Every row gives one point. To make a cloud, some directions were put in groups of two or more. Within a group, all points are equally far from the middle, so they leave a hole (a ring in 2 directions, a hollow ball in 3). The other directions are filled evenly. Then the cloud was stretched, turned, moved and blurred a little. Count the holes, and give their numbers of directions, smallest first.
In the rows, 128 means zero.

Cloud (14 x 2):
[[151 103]
 [145  98]
 [113 182]
 [164 155]
 [163 153]
 [115  92]
 [155 167]
 [159 112]
 [ 78 122]
 [167 132]
 [153 171]
 [145 176]
 [167 131]
 [ 76 135]]
Holes: 1 (2)

Cloud, 14 rows:
[[129 170]
 [162 104]
 [ 92 139]
 [ 94 145]
 [149 165]
 [100  82]
 [ 99  83]
 [ 92  91]
 [106 160]
 [ 94  88]
 [145 168]
 [161 154]
 [120 168]
 [109 162]]
Holes: 1 (2)

Cloud (20 x 3):
[[ 63 144 120]
 [119 136 148]
 [ 76 107 175]
 [172 141 144]
 [ 92 138 141]
 [139 177  90]
 [144 138 118]
 [144 161 145]
 [132 194 159]
 [162 116 117]
 [108 152 111]
 [ 82 120 165]
 [ 80 159 118]
 [153 164  95]
 [170 159 102]
 [111 105 190]
 [146 134 126]
 [134 113  92]
 [140  96 189]
 [189 173 129]]
Holes: 0

Cloud:
[[125  78  99]
 [126  70 151]
 [146 183 100]
 [153 131 150]
 [176 133  98]
 [107 153 126]
 [162 163 119]
 [114  71 114]
 [100  83 131]
 [175 103 121]
 [173 104 134]
 [151  88 156]
 [122 164 129]
 [112 109  81]
 [133 174 121]
 [128  65 115]
 [138 183  81]
 [ 95 141  91]
 [178 128 114]
 [127 182 103]
 [140  81 158]]
Holes: 1 (3)

Cloud (26 x 4):
[[151 108  77 143]
 [133 151  67 117]
 [178 117 107 157]
 [127  57 158 136]
 [ 92 106 130 108]
 [173 140 135 153]
 [111 177  95 127]
 [131 147 176 183]
 [162 201 110 122]
 [120 176 123 106]
 [169 139 148 121]
 [114 107 109  86]
 [168 103 162 106]
 [144 119 121 177]
 [171 129 114  54]
 [169 156 122 179]
 [119 132  97 166]
 [105  91 124 133]
 [ 87 143 145 105]
 [111 131 126  83]
 [112 113 164  62]
 [120  73 109  89]
 [115 177 118 111]
 [107 173 161 114]
 [177 133 140 101]
 [112 184 174 134]]
Holes: 1 (2)

Cloud, 31 rows:
[[ 88  88  92 123]
 [109  92  78 136]
 [177 125 168 151]
 [129 144 109 109]
 [131 167 129 119]
 [ 85  60 105 124]
 [170  89  96 144]
 [170 189 145 144]
 [110  77 176 107]
 [104 137 129 103]
 [ 96  53 134 132]
 [169 117  93 131]
 [109  96 172 137]
 [112 115  79 143]
 [ 87  55 135 124]
 [168  88 116 163]
 [113 117  81 152]
 [123 176 161 131]
 [113 154 111 120]
 [169 105 167 121]
 [124 132 107 196]
 [135 158 117 116]
 [156 136 177 180]
 [127 130  87 181]
 [187 127 119 148]
 [136 101 182 134]
 [101  90 171  96]
 [109 111  86 107]
 [ 79  92 139 120]
 [175 117 148 114]
 [123 171  96 147]]
Holes: 1 (3)

Cloud, 54 rows:
[[149 140  74 164 120 139]
 [157  84 121 130 147 125]
 [117 137  50 113 142 106]
 [142 128 113  77 131  84]
 [143 114  64 139 145 189]
 [144  81  56 126 119 121]
 [156  85  99  92 131 155]
 [102  90  84  69 136 135]
 [165 171 120 134 122 145]
 [107 112 101 109 177 133]
 [148 179 144 102  99 140]
 [168 164 122 143 126 145]
 [162 107  89  99  92  94]
 [160 172 131 125  91 139]
 [135  60 108 116 129 150]
 [137 148  47 115 133 121]
 [123  68 118 146 168 129]
 [131 124  86 153 119 194]
 [101 154 161 133 148 142]
 [143 109  47 149 137 160]
 [143  83  64  95 103 139]
 [161 100  87 139 123  86]
 [140 118  93 152 145 198]
 [153 150 141 148  89 131]
 [114  54  82 136 134 125]
 [107  86  69 169 155 100]
 [133 144  72 125 114 194]
 [149 127  97  73  88  90]
 [ 93  88  84 166 175 148]
 [126 136 118  84  99 198]
 [ 97 147 152 127 105  93]
 [138 178  88 122 121 123]
 [137 130  86  86 126  73]
 [160 110  60 126 119 103]
 [145 140  77  96 133  84]
 [ 93 109 181 119 127 134]
 [145  92  44 100 121 140]
 [113  99 126 146 107 183]
 [ 83 114 102 158 170 162]
 [ 99  58  96 132 123 110]
 [162 131 127  80  81 102]
 [128  67  81 135 114 104]
 [143 138  51 137 125 169]
 [154 115 121 168 157 109]
 [123 173 140 114 141 149]
 [168 167 102 134 128 131]
 [ 95 130 152  86 120 161]
 [155 132  91 122 152 183]
 [158 175 134 118  93 142]
 [138 115 141 122 104 195]
 [169 128 111 145 150 140]
 [ 96 143 121 172 131 106]
 [105  86 105 165 181 149]
 [109  94 116 166 182 146]]
Holes: 3 (2, 2, 2)

Cloud, 54 rows:
[[117 182  69 174  88 138]
 [141  94 122 139 126 110]
 [168 121 149 152 133 128]
 [108 118  57 141  79 150]
 [ 45 129  84 154  96 141]
 [116 159  90 121 104  84]
 [125 103 129  74 136  93]
 [204 134 123 126  83 187]
 [116 119 171  94 174 120]
 [139 134  81 111 116 106]
 [159 159 144 102  89 102]
 [128 169 170 122 135  97]
 [123 160  99 117  92  89]
 [ 68  96  97 130 120 140]
 [167 121 160 110 156  93]
 [142 147  86 134 152 153]
 [158 158 131 104  91 178]
 [141 169 129 109 102 174]
 [ 53 120 122 123  91 106]
 [147 106 135 141 141 107]
 [180 137 134  97 112 191]
 [ 81 117 112 147 156 108]
 [143 151 167  75 108 132]
 [111 147  83 108  79 124]
 [114 137 152 140 105 162]
 [ 78 125 112 144  67 135]
 [130 180 147 124 120  87]
 [ 64 107 107 130  85 102]
 [185 134 135 170  98 153]
 [187 162 167 109 135 109]
 [120 129  88 133 142 178]
 [ 85 139 105  86 159 119]
 [ 39 140 116 144 110 110]
 [103 190  92 141 109 134]
 [197 177 127 134 102 143]
 [ 71 147 128 153  97 139]
 [132 149  98 138  59 174]
 [136 145 123 175  72 121]
 [118 132 179 115 131 140]
 [115  84 137  96 131 103]
 [ 81 153 102 182  95 100]
 [ 89 164 144  88 114 114]
 [138 168 119 158 103 185]
 [187 119  90 146 110 163]
 [168 172 141 112 139 169]
 [ 59 139 112 150  87 140]
 [203 154 159 104 132 118]
 [137 152 112 133  72 186]
 [106 160 133  86  98 125]
 [ 93 184  91 134 107 142]
 [153 143  76 148 139 150]
 [138 125 106 164 144 157]
 [174 111  83 136 105 163]
 [195 124 124 101 108 184]]
Holes: 3 (2, 2, 2)

Cloud (87 x 8):
[[127 113 154 155 117 110  73 158]
 [137 154 118  92 114 126 150 118]
 [142 129 114  87 129  97 119 146]
 [ 88 121 141 154 125 135 109 109]
 [ 91  91 169  98  73 189 129 147]
 [ 76  95 178 118  72 137 112 112]
 [106 117 154 208 125 105  92 103]
 [205 192  93  84 162 118 102 143]
 [161 119  86 155 173 111 130 161]
 [151 185 159 121 122 128 120 124]
 [127 147 120 135  83 151 101 152]
 [138 142  95 112 129 164  94 138]
 [178 113 129  84 137 110 143 174]
 [ 97 129 125 151 107 165  89  86]
 [ 85 125 123 175 161 109  87 131]
 [184 212 100  79 163 101 141 134]
 [ 79 106 174 141 132 109 122 137]
 [119 129  91 171 148 101  50 142]
 [147 125 109 166 104 147 145 124]
 [129 115 145 151 151 164 135 182]
 [154 202 119 137 122 102 144 129]
 [142 102 183 120  80  97 172  91]
 [178 127 162 129 133 117 100 110]
 [162 148 119  82 140 134 115 138]
 [174 190 117 156 155  79 119 174]
 [115 159  76 124 159 114 104 114]
 [137 114 119 156  94  99 116 140]
 [ 92  83 124 179  53 171 131 127]
 [108 133  83 156 149 134 121 143]
 [157 137 115 161 139  90 105 129]
 [ 78  64 169  91 103 168  78 138]
 [126 106 164  94 114 177 121  92]
 [ 95  58 150 177  96 117  70 158]
 [130  99 141  61 167 134 139 195]
 [188 141 102 117 177 116 153 149]
 [173  87 169 150 112 105 114  94]
 [100 139 141 153 180 139 121 104]
 [121 118  98  68 149 183 109 212]
 [165 117 171  77 108 134 134 149]
 [167 135 146  87 103 142 138  80]
 [100  87 178 118 113 164 164 145]
 [160  98 115  79 168 137 163 160]
 [ 67  89 134  96 135 127  97 159]
 [106 175 119 121 125  84 119 106]
 [164 128 114 110  90 122 117 158]
 [113 110 128 190 178  83 108 159]
 [166 109 132 184  90 104 121 101]
 [111 117 153  95 127 155  66  84]
 [134 172 162  93 161 136 155  67]
 [112 109 137 131 101 100 124 169]
 [165 189 119 145 113 134 128  86]
 [105 116 110 159 102 136  85 137]
 [166 123 148 155 150  52 106 123]
 [118 116 127 128 119 128 178  79]
 [ 92 133 121 132 157 209 117  96]
 [129 137 166  97 136 122 124  95]
 [136 103 194  93  91 147 148 129]
 [102 116  90 177 127 160  99 111]
 [113 113 165 124  79 110 125  96]
 [146  61 140 104 164 121 149 142]
 [ 88 130 121  97 102  87 132 178]
 [121 129 160  87 108 122 123 113]
 [163 165  98 134 134 109 151 153]
 [183 163  94 122 162  98 126 132]
 [107 153 130  64 141 124 110 131]
 [187 176 158 145 133  83 151 134]
 [170 137 147 100  72 199 154  93]
 [139 127 108 175 141  95  55 164]
 [ 95  98 160 132 125  83 116 114]
 [169 115  86 161 195 121 136 132]
 [181 122 142 145 150 108  76 124]
 [112  82 138 186 133  98 153 153]
 [104  72 150 123 137 173 138 195]
 [154 134 152 149 152  47 138 157]
 [213 115 164 204 151 124 113 104]
 [159 145 161  92 147 142  99  85]
 [174 122 125 105 157 148  79 123]
 [104  99 111 168 162 173  95 145]
 [174  55 154 160 139 122 122 118]
 [138  95 194 158  89 129 103 103]
 [168 142 175  73 124 189 127 106]
 [128  92 150 135 156 189  87 102]
 [142 186 140 194 110 133 160 123]
 [126  97 126  71 128 148  78 136]
 [128 156 153 192 102 142 165 126]
 [145 130 146  76  54 120 114  97]
 [164 114  89 100 160 140  98 125]]
Holes: 0
